Every row gives one point. Examples show where two turns around zero, p and q, send a point. Where does a point land after both, in the order given? Backwards means that the second turn is done in reverse. Each puzzle has new turns, and all numbers are rounded.
(in the rows, 128 means zero)

Turn p:
[141 139] -> [120 143]
[133  72] -> [184 120]
[110 174] -> [ 79 121]
Turn q:
[94 93] -> [154  87]
[113 156] -> [ 97 120]
[177 136] -> [132 178]
Where do these land?
q, then p backwards: [150  89] -> [150  89]
q, then p: [ 86 150] -> [156  89]
p, then q backwards: [ 87 169] -> [ 87 169]
q, then p: [156 119] -> [107 149]
p, then q: [161 113] -> [105 156]

Turn p:
[145 180] -> [106 178]
[113 128] -> [117 118]
[127  76] -> [162  89]
Turn q:
[174 146] -> [164 162]
[ 82 116] -> [90 99]
[131  75] -> [151  80]
[150 163] -> [135 169]
[104 140] -> [101 130]
Where do these land?
q, then p backwards: [139  91] -> [126  89]
q, then p: [113 105] -> [142 105]
q, then p backwards: [132 188] -> [152 183]

Turn p:
[155 133  93] -> [126 146  88]
[ 99 150 185] -> [128 131 196]
[124 132  55] -> [ 84 128  69]
[109 111 164] -> [142 104 162]
[152 115 143] -> [159 131 126]
Turn q:
[127 113  99] -> [103 107 127]
[157 129 142] -> [155 116 141]
[169 168 102] -> [159  87  92]
[ 74  93 108] -> [ 65 150 135]
[113 136 189] -> [159 180 146]
Where do these land?
q, then p: [ 81 142  89] -> [ 69 112 116]
q, then p: [128 168 121] -> [119 138  90]
q, then p: [145 125 178] -> [162 166 142]
q, then p: [157  77 124] -> [162  97 164]

Turn p:
[156 105 127 127] -> [146 152 122 148]
[144 116 138  75] -> [154 163 109  96]
[120 101 150 128] -> [152 134 154 126]
[ 74 182  60 157] -> [ 83  38  94 129]
[145 136 165 153] -> [106 152 161 141]
Turn q:
[135 126 130 108] -> [140 142 121 121]
[111 167 129 112] -> [106 143  93 137]
[136 154 154 136] -> [ 98 151 135 128]
[192 140  81  99] -> [182 171 131 179]
[ 47 120 131 135] -> [99 70 87 99]
[183  70 140 140] -> [170 136 195 110]
[ 93 119 130 166] -> [102  83 135 123]
Where do these land?
p, then q: [ 95 182 162 147] -> [115 112  93  66]
p, then q backwards: [171 121  91 106] -> [121 160 104  82]
p, then q backwards: [182 127 149 129] -> [165 168 138 111]
p, then q: [ 96 109  84 153] -> [160 100 173 119]
p, then q: [ 96 101 154 105] -> [144 174 137 106]

Turn p:
[143 168  85 128] -> [185 131 108 128]
[ 87  95 108 151] -> [ 96 135  92  92]
[132 164 137  65] -> [167  97 180 117]
[154 116 134 116] -> [125 108 133 152]
[124  96 176 179] -> [ 66 168 128 151]
Turn q:
[122 134 150 107] -> [112 121 154 128]
[134 177 183 169] -> [ 90 129 128 203]
[130 166 132 107] -> [118 156 158 139]
[ 96 145  93  94] -> [116 168 140  86]
[135  71 125 164] -> [150  82  83 120]
[151  75  85 127] -> [183 111 105  92]
Where do these land?
q, then p: [126 113 115 187] -> [150 118  71 122]
q, then p: [125 120 120 201] -> [151 128  59 117]
p, then q backwards: [ 89 172  86 103] -> [143  85  75  98]
p, then q: [109 103 149  65] -> [106  67 147 100]
p, then q backwards: [155 124 156 116] -> [144 143 162 123]
p, then q: [153 146  93 110] -> [175 114 121 136]
q, then p: [140 118 177 116] -> [ 76 136 128 132]

Turn p:
[162 100 137 161 144 151] -> [144 150 128 179 131 152]
[133 187 168 104 108 125] -> [104  79 141 135 101  81]
[135 155 103 116 110  97] -> [134 110  98 106 139  97]
[110  63 139 102 115 128] -> [130 114 157 109 157 185]
[124 143 125 145 143  97] -> [138 129  99 118 102 125]
[139  85 124 120 163 150] -> [108 154 128 147 146 173]
[ 94 163 101 149 114 148] -> [139 161 145 104 119  84]
Turn q:
[ 78 123 144 146 139 115] -> [103  97 130  96 141 103]
[ 77 147 140  76  84 105] -> [ 54 112 137 138  79 124]
[104 159 128 111 139 116] -> [109 108 140 149 120 102]
[139 136 118 140 121 166] -> [145 144  92 136 128 123]
[159 125  93 154 128 134] -> [179 131 118 126 119 137]
[169 122 149 106 120 152] -> [124 168 121 153 142 156]
[149 122 165 156 118  94] -> [126  99 136 121 157 174]
[150  89  86 134 175 143] -> [184 167 151 105 136 106]
Where do these land?
q, then p backwards: [ 97 111 126 109 119 108] -> [ 95 145 144 108 136 134]
p, then q: [225 146 109 153 156 123] -> [216  79 117  99 113 112]
p, then q backwards: [156 145 144 120 104 139] -> [119 165 131 128 151 117]
q, then p backwards: [105  81 141 109 134 151] -> [ 91 138  89 113 147 145]
p, then q: [107 163 134 132 151 117] -> [107 115 126 127  88 140]
p, then q: [103 123 147 138 106 107] -> [116 159 130 132 127 159]
p, then q: [159 155  81 114 108 107] -> [163 119 183 122 113 112]
p, then q: [ 98 103 132 121 173 153] -> [ 94 124  86 149 127  99]
q, then p: [102 124 138 157 102 148] -> [116 144 119  96 162 130]

Turn p:
[108 111 102  92 167  97  94 100] -> [131 121 107 155  74  88 130  91]
[118  87 187 114  88 158 150 151] -> [ 87 170 138  86 128 136  97 179]
[ 81 135 121 136 177  95 122 133] -> [102 110 102 123 125  95 160  82]
[ 71 126 142 106  87 150 127 131] -> [ 81 144  81 131 124 147 107 153]
[ 91  85 136 142  96  85 117  87] -> [109  87 101  97  65 132 129 149]
[136 102 131 119 100 120 114 162] -> [126 121 128 120 134 101  96 162]
[171 160  91 181 141 188 142 143] -> [162 118 166 137 194 177 110  92]
[102 117  87 103 158  78 154  97] -> [160 126  77 114  88 104 155  91]
[206 193 133 143 123 142 133 149] -> [174 134 181 164 187 145 155 151]
[197 163 148 144 143 168 126 127] -> [151 148 199 154 160 155 138 128]
Turn q:
[145  87 134  95  78 118  92  65] -> [107  81  99 126  65  78 130 160]
[ 85 139 108 168 169 121 154 118] -> [140 116 179 128 184 120 133 109]
[ 93 120 169 124  71 143 126 152] -> [112 156 153 125  86 146 172 165]
[ 94 161 116 155 140 111 149 110] -> [120 119 175 135 152 119 137  93]
[156  76 107 110 131 139 121 122] -> [136 114  91 100 129 110 105 162]
[ 67 161 154 168 138 103 104 173] -> [110 164 170 185 166 148 171 132]
[173  84 144 141  79 111 113  93] -> [127 118  81 110  88  72 160 139]
[164 123 119 103 162 148 121  96] -> [157  89  98 126 123 130  91 121]
[183 140 121 112 160 172 139 124] -> [166 110  88 107 126 163  98 104]
[163 173  61 114 171 157 144 173] -> [116 136 102 102 178 189  71  85]
[ 85 144 175 119 109  84 147 183] -> [117 207 174 162 112 131 140 138]
Where do these land?
q, then p: [151 145 119 179 135  89 129  67] -> [160 107 122  87  63 125 162 115]
p, then q: [ 81 157  99  93 125 113  68 153] -> [ 95 120 140 123 200  80 156 128]
q, then p: [127 111 162 166 125 126 151 183] -> [155 162 133 145 174 139 173 123]
q, then p: [106 139 110 151 120 162 135  93] -> [118 166 134  95  96 122 113 130]
p, then q backwards: [121  89 119 102 159 136 120 108] -> [152 147 139 100 111 102 157 116]
q, then p: [145 107 177  79 140 189 105 164] -> [151 130 150 153 196 146  62 147]
p, then q backwards: [183 145  48 145  93 114 130  88] -> [146 128 182 118 199 187 123  96]
p, then q: [141 142 156 105 157 130 185 185] -> [144 145 151 170 133 139  74  72]
p, then q: [ 97 117 163 132  99  93 130 110] -> [ 96 160 154  98 122 138 116 157]
